Rows are points. Each copy is the shape, with its points in the same order, turned, moved and blurred by noise. Is it also mirrored, or only turned?

Shape, 5 rows:
[[ 2.5  5.0]
 [ 1.7 -5.2]
 [-1.6  0.7]
 [ 4.2 -1.8]
 [ 0.0  3.6]]
Copy 1:
[[-5.3 -0.8]
 [ 4.4 -3.6]
 [ 0.2  1.5]
 [ 0.5 -4.8]
 [-3.1  1.0]]
Copy 1 is: mirrored
Copy 2:
[[-0.1 -5.0]
 [ 1.0  4.4]
 [-3.4 -0.8]
 [ 2.7  1.2]
 [-2.3 -3.5]]
Copy 2 is: mirrored
Copy 3:
[[-3.7 -2.8]
 [ 6.6 -2.9]
 [ 1.4  1.4]
 [ 3.1 -4.8]
 [-2.6 -0.5]]
Copy 3 is: mirrored

Shape:
[[-2.9  0.3  2.3]
 [ 2.2  0.7 -3.2]
 [ 1.9 -3.1  1.0]
 [-0.7  0.2 -5.0]
 [ 1.3 -1.6 -6.7]
 [ 0.5  4.3  0.9]
 [-8.5  1.7  2.4]
 [ 2.4 -2.8  0.5]]
Copy 1 (8 x 3):
[[ 2.2  0.3  3.3]
 [-2.4 -0.8 -2.6]
 [ 2.6 -3.8 -0.8]
 [-4.8 -1.4  0.0]
 [-5.4 -3.7 -2.2]
 [ 0.3  3.5 -0.6]
 [ 0.7  2.2  8.9]
 [ 1.6 -3.5 -1.5]]
Copy 1 is: only turned
Copy 2:
[[ 1.0  3.8  1.1]
 [-2.8 -2.7  0.8]
 [ 2.6 -1.9 -0.9]
 [-2.7 -2.3  4.2]
 [-2.5 -5.4  4.0]
 [-3.4  2.3 -1.6]
 [ 0.5  8.1  4.9]
 [ 2.3 -2.3 -0.5]]
Copy 2 is: only turned
Copy 3, 8 rows:
[[ 2.8  1.5 -1.3]
 [-3.2  0.9 -0.9]
 [ 0.2 -0.9 -5.5]
 [-4.0  3.0 -0.7]
 [-5.5  3.6 -2.1]
 [ 1.1 -1.1  1.9]
 [ 6.6  4.7  0.9]
 [-1.1 -2.0 -5.0]]
Copy 3 is: mirrored

Shape:
[[ 4.2  1.9  5.3  0.4]
 [-0.4  3.6  0.6  1.7]
 [ 5.4  2.4 -1.6  0.4]
 [-1.3  0.1  0.1  1.5]
 [-5.4  1.6  3.1 -2.6]
 [ 0.6 -2.9 -0.6 -5.2]
 [ 3.2  4.8 -5.0 -3.7]]
Copy 1:
[[ 0.0  3.9  3.3 -0.7]
 [-2.3  0.5 -0.3 -4.6]
 [ 2.4 -1.7  3.4 -3.7]
 [-1.1 -0.8 -2.9 -2.3]
 [-7.1 -0.4 -2.6  0.2]
 [-0.8 -4.8 -0.1  3.4]
 [-0.9 -6.9  4.6 -4.4]]
Copy 1 is: only turned
Copy 2:
[[ 4.1  3.7  1.2  1.6]
 [-0.9 -1.6  0.5  3.5]
 [ 3.0 -1.9 -3.6  0.2]
 [-1.4 -2.2  1.6 -0.1]
 [-6.6  2.9  1.6  2.9]
 [-3.5  2.7 -2.8 -4.2]
 [-0.8 -2.8 -7.7  1.2]]
Copy 2 is: only turned
Copy 3, 7 rows:
[[ 6.3 -0.6  0.4 -1.8]
 [ 0.2 -1.8  1.0 -1.7]
 [ 3.7  2.3  5.4 -2.3]
 [ 0.0 -0.5  1.5  1.8]
 [-1.6 -1.2 -5.3 -2.9]
 [ 1.0  6.9 -1.8 -0.2]
 [-0.9  4.7  5.2 -6.5]]
Copy 3 is: only turned

Shape, 10 rows:
[[  1.3   0.7  -2.5   0.8]
 [  5.1 -10.3  -3.0   0.5]
 [  3.6   0.3   1.9   2.3]
 [  3.5   2.2  -1.8   3.4]
 [  1.1   0.6   4.7  -0.1]
 [ -7.8   1.3   2.8   1.5]
 [ -1.2  -3.2   0.2  -1.2]
 [  1.2   2.8   0.5  -0.5]
 [ -6.1  -0.2  -1.9   0.1]
 [ -1.8   3.0   0.6   2.8]]
Copy 1 (10 x 4):
[[ 2.3 -1.0 -0.6  3.6]
 [-5.1 -8.8 -3.4  6.1]
 [ 1.4 -3.4  0.8 -0.7]
 [ 4.6 -2.5 -1.1  0.8]
 [-0.9 -0.8  3.0 -1.9]
 [-2.0  7.1 -1.3 -1.9]
 [-3.8 -0.4 -0.2  3.0]
 [ 2.6  0.2  2.3  1.0]
 [-1.7  5.1 -2.7  3.4]
 [ 2.7  2.1 -0.8 -1.1]]
Copy 1 is: mirrored
Copy 2, 10 rows:
[[ 2.2  0.0 -1.9  0.7]
 [ 0.7  4.1  6.2  7.7]
 [-3.2  1.4 -2.4  1.6]
 [ 0.5  1.3 -4.9  1.9]
 [-5.2 -0.1  0.0 -2.0]
 [-2.7 -8.3  0.8 -4.4]
 [-0.7 -1.3  3.1 -0.4]
 [-1.2  0.2 -2.5 -2.3]
 [ 2.2 -5.9  2.1 -2.3]
 [-1.2 -4.3 -3.1 -1.6]]
Copy 2 is: only turned

Shape:
[[ 1.1  2.5  3.7  4.0  2.8  1.5]
 [-2.4 -2.3  1.7  4.5  0.9 -3.2]
 [ 2.7  3.1  3.1 -5.1 -0.4 -1.5]
 [ 0.9  0.6  4.7 -1.4 -4.5  1.6]
 [ 6.5 -4.9  0.5 -7.4  0.0  3.8]
 [-4.7 -1.8  3.5 -0.3  4.6 -1.8]
 [-2.0 -1.3  1.8  1.5  0.7 -4.6]
 [ 1.0  1.0  0.6 -2.5 -4.4  5.9]
 [-0.3 -0.9  5.7  1.8  1.4 -0.9]]
Copy 1 (9 x 6):
[[-5.0  1.7 -1.7  3.0  0.1 -2.6]
 [-4.2 -4.9 -1.8  1.2  3.3 -0.4]
 [-0.6  4.5  0.6 -4.5  1.1  0.4]
 [-0.3  0.9 -2.9 -4.6 -1.8 -2.8]
 [ 9.0  4.3 -2.3 -1.7  4.3 -2.5]
 [-3.4 -0.7 -4.1  1.3  3.2  4.6]
 [-3.9 -3.2 -1.4 -1.0  3.1  1.4]
 [ 4.0  1.0 -1.3 -1.2 -4.3 -2.6]
 [-4.0  0.0 -4.0  0.0  2.7 -1.2]]
Copy 1 is: mirrored
Copy 2, 9 rows:
[[ 2.3  0.5 -2.2 -4.4  3.5  0.7]
 [ 2.6  2.4  1.4  1.8  5.1  0.6]
 [-4.0 -3.4 -5.1  0.5  0.3  2.9]
 [-2.2  3.3 -5.7  0.9 -0.4  3.3]
 [-2.5 -4.2 -0.1 -0.3 -8.0  6.4]
 [ 5.6 -2.8 -1.9  3.3  3.9  2.4]
 [ 0.7  0.0  0.4  3.3  4.7  0.6]
 [-0.9  2.7 -5.2 -0.6 -5.4  0.4]
 [ 1.8  0.8 -2.3 -0.4  4.1  4.2]]
Copy 2 is: only turned
Copy 3:
[[  3.1   2.2   4.1  -2.0   4.0   1.1]
 [  4.4   2.1  -1.5   0.1   1.4  -3.4]
 [ -3.6   0.9   3.4  -1.2  -2.2   3.9]
 [ -0.7  -2.1  -1.0  -1.6   0.0   5.4]
 [-10.7  -2.1   0.9  -1.8   4.5   1.3]
 [  1.1   3.2   0.3   5.1   2.3  -0.8]
 [  1.8   2.7  -1.8   1.0  -1.7  -2.6]
 [ -1.8  -6.8   1.8  -1.2   2.7   3.7]
 [  1.7   2.7  -0.3   0.0   3.0   1.1]]
Copy 3 is: mirrored
Copy 4:
[[-5.8 -1.1  4.2  0.9 -1.6  3.4]
 [-3.1 -2.9 -2.1  3.5  0.5  6.0]
 [-2.0 -0.2 -0.9 -0.2 -0.6 -4.6]
 [-2.5  3.3  1.2  1.2  3.9  0.1]
 [ 2.7 -3.8  5.5  2.4  5.7 -6.9]
 [-3.7 -6.2 -3.2 -1.4  2.4  4.0]
 [-2.4 -3.3 -3.4  2.9  0.1  3.5]
 [ 1.0  3.2  5.2 -1.7  3.4 -1.1]
 [-6.0 -3.1  0.1  1.6  2.3  2.3]]
Copy 4 is: mirrored

Shape, 11 rows:
[[-2.5  3.5  1.4 -1.6  0.1  3.6 -1.0 -1.0]
 [-1.5  0.7  2.6 -3.9  2.6  0.1  1.6 -0.3]
 [-0.1  3.7 -6.0 -0.3  0.1 -2.8  7.4  3.2]
 [-1.5 -6.5  1.2  2.3 -3.1  1.3  1.5 -2.1]
 [ 1.5  3.1  1.7  0.2 -3.7 -7.0 -1.2  4.8]
 [ 3.8  6.8  0.3 -2.0  1.3 -0.6  3.6  2.8]
 [ 5.8  0.2  0.7 -6.4 -2.1  2.8 -0.2 -0.3]
 [ 5.7  1.4 -2.9  0.2 -3.5  9.3  1.2 -0.1]
 [ 4.3 -0.5  0.1 -3.7  4.2 -3.6 -0.2 -2.8]
 [-2.2  2.0  0.0 -5.8 -3.1 -2.8 -0.8  0.5]
 [ 0.2 -1.8  0.1  3.2  2.2  0.8 -0.2  4.4]]
Copy 1:
[[ 2.2 -1.6  3.0  0.4 -1.2  0.4  2.5 -2.7]
 [ 0.7 -3.4  0.0  0.8 -0.8  2.2 -2.1 -3.8]
 [ 6.9  1.4 -1.5  0.3  8.1 -0.7 -4.3 -1.1]
 [-5.1  4.0 -0.3  2.3 -1.1 -4.0 -2.2 -1.6]
 [-1.1 -1.4 -0.2 -1.3  5.2  3.1 -0.8  6.3]
 [ 5.2 -4.3  0.4 -4.5  4.8 -0.1 -1.6 -1.0]
 [-1.7 -2.4 -3.4 -5.7  1.5  0.1  2.6 -4.8]
 [ 2.5  3.4 -0.1 -7.7  0.4 -5.8  3.5 -4.9]
 [ 0.5 -6.1 -6.6  0.5  0.1 -0.9 -1.3 -1.3]
 [-1.0 -1.6 -0.9  1.7  4.0  4.2  2.3 -1.7]
 [ 2.1  2.5 -0.5 -1.4 -2.6 -0.4 -3.9  2.6]]
Copy 1 is: mirrored
Copy 2, 11 rows:
[[-1.1  0.7 -6.3  0.1  2.2  1.5 -0.1 -1.6]
 [ 3.4  0.9 -3.7 -2.1  0.7 -1.1  1.5 -3.1]
 [ 0.7  5.1  1.9  3.3 -5.4 -3.9 -2.0 -2.2]
 [ 1.3 -3.8  0.0 -3.2  0.3 -0.6  1.6  6.1]
 [-2.4  0.2  5.2 -0.8 -0.7  1.7  2.7 -6.8]
 [-0.2  7.8  0.0 -1.3 -0.2 -0.1 -0.4 -5.0]
 [ 4.3  4.9 -0.3 -1.0  2.9  6.3  0.9  0.1]
 [-1.1  6.9 -2.2 -0.6  0.9  6.1 -3.4  5.9]
 [ 6.4  1.9  1.4 -3.1  4.6 -0.6 -1.6 -4.4]
 [ 2.9 -1.0 -1.0  3.5  0.6  2.7  3.6 -4.4]
 [-1.0 -0.7 -0.3 -5.8 -3.5  0.4 -2.3 -0.7]]
Copy 2 is: only turned
Copy 3, 11 rows:
[[-0.5  0.4  2.9  0.2  2.0 -4.6  1.8 -2.1]
 [ 0.8 -1.2  0.0 -1.5 -2.7 -2.7  0.9 -2.8]
 [-3.2 -3.1  0.9  7.1 -5.2  3.6  2.9  1.1]
 [-2.5 -2.3 -3.3  0.0  5.1  1.0 -4.7 -3.4]
 [ 1.6  0.1  3.0 -0.3  0.1  8.0  5.3 -4.2]
 [ 0.4  1.0 -0.1  3.3 -3.3 -0.2  8.0 -1.7]
 [ 4.4  5.3 -3.4  1.3  0.2 -1.2  1.0 -0.1]
 [-0.9  5.1 -4.2  6.1  6.0 -3.2  2.7  2.3]
 [ 7.1 -3.2 -3.1  0.9 -2.2 -0.7  1.5 -3.0]
 [ 2.2  1.9  4.5  0.0 -2.2  1.5 -0.7 -2.3]
 [-1.8 -4.6 -1.8 -1.4  3.4  1.4  3.7  1.1]]
Copy 3 is: only turned

Shape (14 x 8):
[[ 2.8 -1.8 -2.7 -2.5  1.9  2.1  6.3 -0.4]
 [-0.4  0.5  0.1  0.6  4.7  1.2 -0.7  1.4]
 [-4.1 -0.6  2.4 -3.0  0.2 -0.3  2.3  5.3]
 [ 4.5 -2.8 -2.4  1.7 -2.5 -4.4 -1.3 -0.4]
 [-2.0  1.0 -8.1  0.7 -5.8 -5.8  7.5  3.8]
 [-5.0 -1.1 -1.2  2.4 -2.2 -2.5  1.4  5.5]
 [ 1.3  3.3  2.0 -0.7  2.6 -2.5  1.6 -6.3]
 [ 0.8  0.8 -0.2 -1.1 -3.3 -2.1 -1.0 -0.9]
 [ 0.7 -3.5 -4.6 -2.1 -1.8  1.4 -2.7 -1.5]
 [ 6.2  0.9 -2.3 -3.5  3.7  8.0 -1.4  1.8]
 [ 3.5  2.0 -0.6  2.3  3.0  1.3 -0.5 -4.1]
 [ 4.2  3.2  2.0  5.7  2.9 -1.4 -1.5 -2.3]
 [-3.5 -0.5  4.8  0.8 -0.1  5.9  3.3  1.5]
 [-1.6  0.7  3.3 -3.3  3.3  1.4  2.1 -1.2]]
Copy 1 (14 x 8):
[[-1.1 -0.6 -4.2  1.9 -5.1 -2.1 -1.7  1.0]
 [-0.3  1.9  2.4  2.6 -0.5  1.7  1.7  1.3]
 [ 0.1  2.8 -1.2 -1.8 -1.6  6.7  1.3 -0.2]
 [-3.7 -6.4 -1.0  1.9  1.1 -1.1  3.8 -2.3]
 [ 5.0 -5.1 -6.9 -4.0 -5.8  0.0  6.9 -4.9]
 [ 4.2 -0.7 -1.6  0.9  0.5  6.8  4.9 -3.7]
 [-0.5 -4.3  4.5 -2.9 -0.3 -3.3 -2.1  3.2]
 [-1.5 -4.4 -1.8 -2.6  2.6  1.2  1.1  1.2]
 [-2.8 -0.8 -5.4  1.6  4.0 -2.2  2.2 -0.4]
 [-4.8  3.5 -3.9  5.3 -0.5 -1.3  0.8  9.0]
 [-0.5 -2.9  2.6  3.3  1.0 -4.0 -0.1  4.3]
 [-1.1 -6.1  5.8  4.3  0.1 -0.9  1.7  3.9]
 [ 2.9  0.0 -2.2  1.8  0.3  7.0 -4.6  3.3]
 [-0.9  2.3  0.8 -1.9 -0.7  1.4 -2.9  2.0]]
Copy 1 is: mirrored
Copy 2:
[[ 0.4  0.7 -2.2  0.5  1.9 -6.0  1.6 -2.9]
 [-2.4 -1.5  3.1 -1.1 -1.1 -1.9  1.4  1.3]
 [ 1.8  1.2 -1.5 -2.0 -6.0 -2.2  4.2  3.2]
 [ 1.5  6.4  1.1 -1.1  4.6  2.4  0.7  0.6]
 [-2.8 10.1 -8.1 -0.3  1.7 -4.0  2.1  5.5]
 [-2.9  5.9 -1.7 -1.5 -4.7  1.0  3.9  3.4]
 [ 2.0 -0.3  2.1  1.8  0.5 -2.1 -6.5  1.7]
 [ 2.3  1.8 -1.2 -0.3  1.5  2.3 -0.2  3.4]
 [ 0.2  0.8  0.1  3.4  4.1  1.8  4.8  1.7]
 [-0.3 -7.2  0.7 -3.1  4.9 -2.9  4.9 -2.3]
 [-1.7 -1.6  2.7 -0.4  3.4 -0.2 -3.4 -0.8]
 [-2.2  0.6  4.1 -3.5  1.2  2.1 -5.3 -1.2]
 [-1.0 -3.4 -2.9 -0.4 -6.9  0.2  2.0 -2.9]
 [ 2.0 -2.6  1.0  1.2 -3.7 -3.3 -0.3  1.4]]
Copy 2 is: only turned

Shape:
[[-2.7  5.9 -0.4  2.1  1.2  3.1  2.2  4.1 -1.5]
 [ 1.3 -1.5 -0.1  5.9 -3.0  1.1 -1.7  2.5 -3.9]
 [-3.8 -2.1  4.6 -1.9 -4.0  4.0  2.1  2.9 -5.0]
 [-4.2  0.8  3.2 -3.3 -0.4  3.9 -2.3  5.7 -4.3]
 [ 0.5 -0.2  0.1  1.5 -0.7  4.2 -0.2 -1.8 -4.7]
 [-1.3 -0.5  3.1 -3.6 -0.9  3.5 -0.8  1.8 -2.4]
 [-0.2 -3.8 -0.4  0.5  2.5 -9.1  1.2 -1.7  3.5]
 [ 1.0 -3.7 -4.4  0.2  0.9 -3.6  1.8  0.4  3.8]
 [-1.1  1.8  4.4  2.8  0.1  2.7  0.0  1.8  0.1]
 [ 1.8 -0.4  3.5 -1.7  2.5  1.0 -0.3  3.0 -8.4]
 [ 1.8  2.1  4.1 -1.4 -4.7  1.8  1.1  3.8 -2.4]
 [-0.7 -3.3 -3.9 -2.5  2.7  0.1 -4.6 -1.0  4.2]
 [ 0.4 -8.9  2.5 -1.2 -1.6  3.2  3.0  3.6  6.7]]
Copy 1 (13 x 9):
[[-4.7  1.1 -0.3 -1.9 -1.6 -0.3  0.0 -0.6  4.6]
 [ 0.5  5.0  0.8 -0.8 -2.4  4.2  1.6  1.1 -2.9]
 [-6.4 -0.9  1.1 -4.2  2.2  2.3  5.1  2.1 -4.0]
 [-5.7 -2.3  3.9 -1.9  0.9  0.9  3.4  5.2  0.6]
 [-3.8  2.9  2.0 -0.5  1.1  1.8 -1.7 -0.5 -4.1]
 [-4.3 -0.3  2.9 -0.9  3.8 -0.1  2.6  2.6 -2.0]
 [ 6.8 -1.6 -7.6  2.8  2.8 -3.7  0.6  1.4 -3.4]
 [ 5.8 -1.7 -3.7  2.4  3.9  1.1  0.2 -1.9 -0.7]
 [-3.4  3.1  0.5  0.4 -0.7 -2.1  3.7  0.0 -0.4]
 [-6.1  2.3 -0.7  1.0  2.4  2.7 -0.8  7.2 -2.4]
 [-3.2  4.4  0.8 -4.2  4.0  0.8  4.2  2.8 -0.2]
 [ 4.6 -3.5  3.2  4.9  3.8 -1.8 -0.9 -0.3 -1.4]
 [ 1.4 -1.9 -0.4  4.0  6.6  2.4 10.2 -3.5 -2.9]]
Copy 1 is: only turned
Copy 2 (13 x 9):
[[-1.6  2.0  0.9 -7.2  1.0  4.7 -0.4 -3.2 -1.7]
 [-1.4  0.1  3.2 -2.9 -6.0 -1.9 -0.2 -0.3 -0.7]
 [ 6.7  4.0 -0.6 -2.2 -3.3  0.7 -3.6 -2.7 -3.2]
 [ 2.2  6.9  0.7 -1.7 -1.1  3.2 -3.0 -1.3 -6.0]
 [-0.6 -0.5 -2.1 -2.3 -2.4 -2.1 -1.4 -2.8 -2.8]
 [ 2.6  4.4 -1.2  0.1  0.3  0.7 -2.2 -1.4 -3.1]
 [-0.1 -4.4  3.0  0.5  4.2  0.4 -4.8  7.7  4.3]
 [-1.6 -3.3  0.0  1.4  0.3  3.6 -2.7  4.4  5.1]
 [ 1.2  1.2  3.6 -2.6  1.3  0.4  0.1 -3.1 -1.8]
 [-1.4  5.7  0.0 -3.1 -0.8 -3.3 -7.0 -1.3 -2.9]
 [ 3.1  6.2  0.4 -3.6 -0.8 -1.2  0.5 -1.4  0.7]
 [-3.4 -2.1 -1.4  5.5  2.0  3.7 -0.9  4.0 -1.5]
 [ 4.9  0.1  2.8  7.5 -1.1  4.2 -2.3 -2.4  5.3]]
Copy 2 is: mirrored
Copy 3, 13 rows:
[[ 1.0  0.9 -1.3  0.8  0.9  7.9 -0.7  2.1  5.7]
 [ 1.8  0.7 -0.4  4.2 -1.7  4.7  5.4  2.3 -3.1]
 [ 6.6  0.3  4.3 -3.4  0.3  3.1  1.3  2.6 -0.6]
 [ 1.0 -0.1  6.0 -2.7  2.2  6.3 -0.1  4.0 -0.1]
 [ 2.4  1.1  1.2 -0.4 -4.8  4.6  1.4 -1.2 -1.4]
 [ 1.6  2.3  4.3 -2.3 -1.2  2.5 -1.2  2.0 -0.7]
 [-3.4 -5.1 -2.9  2.6  0.9 -7.0  1.2 -2.0  1.3]
 [-2.2 -0.7 -0.2  4.3 -0.7 -3.6  3.6 -2.5  3.9]
 [ 0.4  2.3 -2.6 -0.9  0.6  4.0  0.7  1.9 -0.9]
 [-0.8 -3.4  2.7 -4.1 -4.0  5.1  0.6  4.5 -1.3]
 [ 3.5  2.8  1.7  0.9 -1.7  2.3 -1.4  6.7 -0.5]
 [-5.1  1.9  4.2  2.7  0.6 -1.1  0.2 -5.5  0.4]
 [ 1.2  6.4  1.8 -3.1  1.9 -6.2  6.2  0.4  2.0]]
Copy 3 is: mirrored
Copy 4:
[[ 1.2 -2.1  4.0  5.3 -7.1  0.7  0.3  2.8 -2.2]
 [-3.9  2.8 -1.5  2.6 -4.3 -0.7  0.5 -1.0 -4.9]
 [-5.7  1.3  3.6  4.5  0.7  0.4  3.2  4.2  1.4]
 [-3.7  0.0  3.3  4.7 -1.5  3.2 -2.6  7.2  0.3]
 [-1.1  1.5 -0.3  1.7 -2.1  4.3  2.8  1.1 -2.8]
 [-1.8 -1.6  0.9  2.9  1.3  2.6 -1.0  3.4  0.8]
 [ 0.9 -4.7 -1.0 -5.6 -1.9 -7.4 -3.0 -2.6  0.6]
 [ 3.4 -1.9 -3.5 -1.8 -1.3 -6.5  0.6  0.9 -0.1]
 [ 0.8 -1.2  4.0  4.3 -1.3  1.2 -1.7  0.2 -3.3]
 [-7.0 -4.2  0.3  1.4 -2.9  3.9  0.8  3.5 -2.7]
 [-3.1 -1.4  0.1  8.7 -1.5 -0.1  0.3  0.0  1.2]
 [ 4.9  0.4 -3.5 -3.5  0.9 -0.7 -3.6  3.6  0.0]
 [ 1.1 -0.7  0.0  3.1  8.1 -7.9  1.2  4.2 -2.2]]
Copy 4 is: only turned
